Each row of a before or after table is a point. The points were changed in one or more steps. Then noise was added and the rows were shuffled. The steps act on columns, c1 being the first. Write out the steps. A step turns or swaps two columns, mirrors them in a line or flattens them onto one, adds a multiple of one to another, or multiplies or shifts one. Angles are multiples of 10 degrees, from the lower column toward the higher: turns from -170 to 170, lines from 10 to 170 but not 90. Use the fewest steps. Two steps may share a column if one is a turn and the other turns, adds or multiplies; they go together, in the order done. Otherwise the lowest column goes first.

Before:
[[-22 -12  30]
 [-46   0  -7]
 [ -4  17 -23]
 [ 10  32  34]
 [-14  -7  18]
 [-13  -8 -25]
 [-42 -41  34]
 [  2  29 -13]
 [-22  14  33]
 [-30 -37 -24]
 [-43 -36 -30]
 [ 30  13 -28]
 [  2  24 -22]]
After (13 x 3):
[[ 27 -36 -79]
 [-20 -15 -21]
 [-31  19  17]
 [  4 -29   1]
 [-29 -12  52]
 [ 19  -3  -7]
 [-27 -17 -12]
 [ 22  -5  -7]
 [ 61  -9 -97]
 [-11 -10 -27]
 [ 16  -9 -47]
 [ 40   3 -67]
 [ 63 -12 -31]]
Steps: add 1.5 times c1 to c3; turn c1 and c2 by 130 degrees

Before (11 x 8):
[[  7 -11  -9  13  -4  12  72 -23]
 [ 12 -27 -21  18  27 -18  19  -2]
 [ 18  35 -12   1 -23 -26 -31  15]
 [ 12 -13  31  12  33 -28 -20  33]
 [-31 -22  -7 -58  18  50 -43  20]
 [-22 -12   0  10  22 -26   3 -23]
 [-18 -40  73  17 -48  73 -33   2]
 [ 10  59 -12  24  26 -21 -32  34]
 [ 12 -31  -3  26  31  -9 -43 -13]
 [ -3 -27   8  -7  31  19  -7 -25]
 [ 21 -16  51  -3  26   7 -43   0]]
After:
[[ -5 -28  13  26  31 -10 -38   8]
 [-56 -41 -50  21 -50  95 -40  23]
 [-54 -17  -8  -4  28   9 -33  17]
 [  3 -12  12  15  -7  17  72  -2]
 [  7  34  26  -2 -23 -30 -24  34]
 [-33 -12  -7  12  29 -34 -15  53]
 [ 20 -18 -26 -58  20  65 -58  40]
 [ 10 -13 -18  12  20 -32 -10  -4]
 [ 11 -28  20  21  28 -24  25  21]
 [  2  60  12  25  25 -27 -26  54]
 [ -8 -30 -10  -7  29  24 -10  -6]]
Steps: add 0.5 times c1 to c7; turn c1 and c3 by 120 degrees; multiply c6 by 1.3; shift c8 by 20

Before, 12 rows:
[[ 48   1 -38   6 -30  24  18 -26  -1 -41   9]
 [ -2  57 -31 -25  -8  25   3 -37  41 -52  -9]
 [ -8  29  14  40  39 -52 -41   2 -17  44  37]
 [ 15 -32   6 -55 -11  26  10 -30  55 -37  51]
 [-27 -10   6   3  63  27  48 -48 -71  70  34]
 [ -1  11 -41 -30 -71  33 -48 -25  40 -22  -8]
 [ 13  32  76   5  28  -6  -6  -8 -53  55  16]
 [-32   5  29  -8  39  26  17 -27 -95   7  81]
 [  0   4  18  20   0 -19 -44 -67   0 -21 -14]
 [ 12   8 -16  22 -13  70 -38 -18  55 -47  -3]
 [ -7   0  -5  -3  21 -10 -37  15 -12 -21 -42]
 [-50  -3  44  28   6  -2  50 -12 -43  24  36]]
After (12 x 11):
[[-70 -15   5  45 -43 -49  78 -29 -27  63  33]
 [-43  -6  45 -13 -26 -13  79   1 -49 -19  36]
 [ -2   2 -37 -28  17 -26  28 -26  47  -3   8]
 [-14  -1  -4  17 -10  16 -59   8  -7 -16 -43]
 [ 39  17 -41 -35  69 -24 -78 -35  -2  18  -8]
 [-17  45  14   4 -57   3 -66  54  -7  30  38]
 [  0   7  18 -11 -13 -68 -70  18   0 -38 -15]
 [-53  50  76  19 -22  -7 -10   6  15 -22  17]
 [ 54  13 -16 -23  -7 -18 -62 -69  13 -30  -2]
 [-97   9  28  34 -19 -26  28 -25 -31 -23  82]
 [ 41  93 -30  11  23 -37   4 -26  -1 -21  -8]
 [ 55 -52   8  28  49 -30  17 -25  14 -42  49]]
Steps: swap c1 and c9; multiply c2 by 1.6; add -1 times c3 to c10; turn c4 and c5 by -130 degrees; turn c6 and c8 by -90 degrees; multiply c7 by 1.6

Before, 9 rows:
[[ 26  23 -13  12 -20 -15 -28  -7  51  16  75 -27  18 -30]
 [-25  43  66 -58  52  17  -8  26  13  14   4  79   6  -4]
 [ 46 -49   0 -10 -10   8  47  54 -46  -4  33  21  84  27]
 [ 33 -15  51  12  24  25  19  29 -32 -12   2 -16  51   5]
 [ 21 -29 -34  32   4   3 -30  18  -2  36  50  18 -12 -39]
 [-10  25  38 -57  95 -19  10   4  18 -13  -4  68 -22 -30]
 [-13  26  30 -85  72  23 -17  11 -31 -15  -7  39   2 -16]
 [ 53   5 -38  31   2  -9 -50  42  20  -6  52  20  -7  -9]
 [ -3  -2  16 -15  46  26  16  32  15  13  -6 -24  79  28]]
After, 9 rows:
[[ -1 -23  15 -11  44 -78  14  33  22  16  -7   0 -36 -23]
 [ 33 -16  48  13  23 -58  18  31  18 -11   2 -20 -17  32]
 [ 26 -25 -14  13 -20   5 -30 -10 -45  17  75  24 -28 -41]
 [ 18  19 -33  31   7   2 -32  17 -35  38  47 -27  11  14]
 [ 45  21  -2  -9  -7 -62  47  53  39  -6  30 -47 -59  32]
 [ 56  23 -37  28   4  11 -51  44 -15  -6  51   7   1 -14]
 [-11  38  27 -85  77 -26 -15  10  -6 -16  -7  28  12  37]
 [-24  80  68 -57  53 -21 -11  30  -9  15   4  42  10 -13]
 [-12  70  39 -57  96  33  10   3 -30 -10  -6  24   4  -9]]
Steps: swap c2 and c12; multiply c6 by 1.3; turn c6 and c13 by 140 degrees; turn c9 and c14 by -110 degrees

Before, 11 rows:
[[ 29  12 -28 -43 -14 -41  19  26 -17 -26 -16  -7 -43 -14  13  12 -22  23
   -8  37]
 [ 18  45   4 -28  11   9  -7  18  43  20   4  -3 -44  42 -15   6   7 -14
   -5   3]
 [-61  22   5 -19   0  17  12  25 -47 -38  18 -17  95  20  37 -11 -12   1
  -14  16]
 [ 11  43 -22  14 -10  20  13   0 -33  -8 -23 -10 -44  -7  -8 -15  29 -14
  -20  29]
 [  4  35 -24   4 -10 -12   6  28 -53 -13  26 -71  16  -5 -11  18  26 -23
  -24  21]
 [ 26  24 -15  11   6  -1 -22 -62 -40 -14  16 -43 -35 -12 -20  -5  26   2
   -7  10]
 [ 12  38 -16 -20 -26  20   4  23 -41 -12   1   4 -30 -11  -5  -5  13  23
  -12 -45]
 [-52  16  10  -3  12   6 -20   8 -22 -12 -38   6 -21  -8 -16  18  16  -2
  -13   8]
 [ 30  31 -27   4   7   2  17  30 -13  38 -19   1 -10  52  35  16  25 -34
   -4  30]
 [-23  17   5   3  14 -11  23 -34 -21  -4  20  -6 -19   9   8   8  27  10
  -17  36]
 [ 28  -6   7 -52 -34   7  34 -24  23 -10  23  -5 -43  14  63  13 -51  14
  -15   3]]
After, 11 rows:
[[-27  57   2  18   7  11  -9  28 -10  21   2  -1 -43  43 -15   7  13 -18
   -9  65]
 [-50  14   4  28 -28   3  38 -50  18  -7  14   8 -40  14  63   9 -46  15
  -17  12]
 [ 12 -18 -14  22  27  -4 -24 -69 -46 -12 -13  -8 -36 -12 -18  -6  27  -2
   -6  -8]
 [-19 -23   2 -54 -12  17  13  31 -47 -39   4   1  93  20  34 -12 -10   1
  -15  -4]
 [  7  -8   7 -23  27 -12  21 -34 -22  -1   4   8 -18   6  11   8  22   6
  -18  29]
 [-18  -5 -18  14 -32  22   5  13 -53 -14   3  -2 -31 -12  -1  -2  10  25
  -16 -51]
 [ 15   4 -21   7  -8  21  11  -2 -51  -9 -17 -16 -48   0 -10 -15  31 -16
  -18  33]
 [  8 -16 -22   3 -16  -8   6  34 -60 -15 -16 -19  16  -4 -14  22  20 -19
  -23   2]
 [ -4  -8   9 -50  10   6 -20  14 -25 -16 -26 -15 -25 -12 -18  19  20   2
  -15  -2]
 [  2  14 -25  30  -7   2  13  38 -32  38 -12  -8  -5  54  40  16  24 -33
   -5  37]
 [-44 -10 -25  30 -23 -40  20  26 -19 -26  -9 -10 -44 -18  18  13 -23  25
   -8  35]]
Steps: swap c1 and c4; turn c2 and c9 by -50 degrees; add 1 times c2 to c20; turn c5 and c8 by 20 degrees; multiply c8 by 1.3; flatten c11 and c12 onto the line at 40 degrees
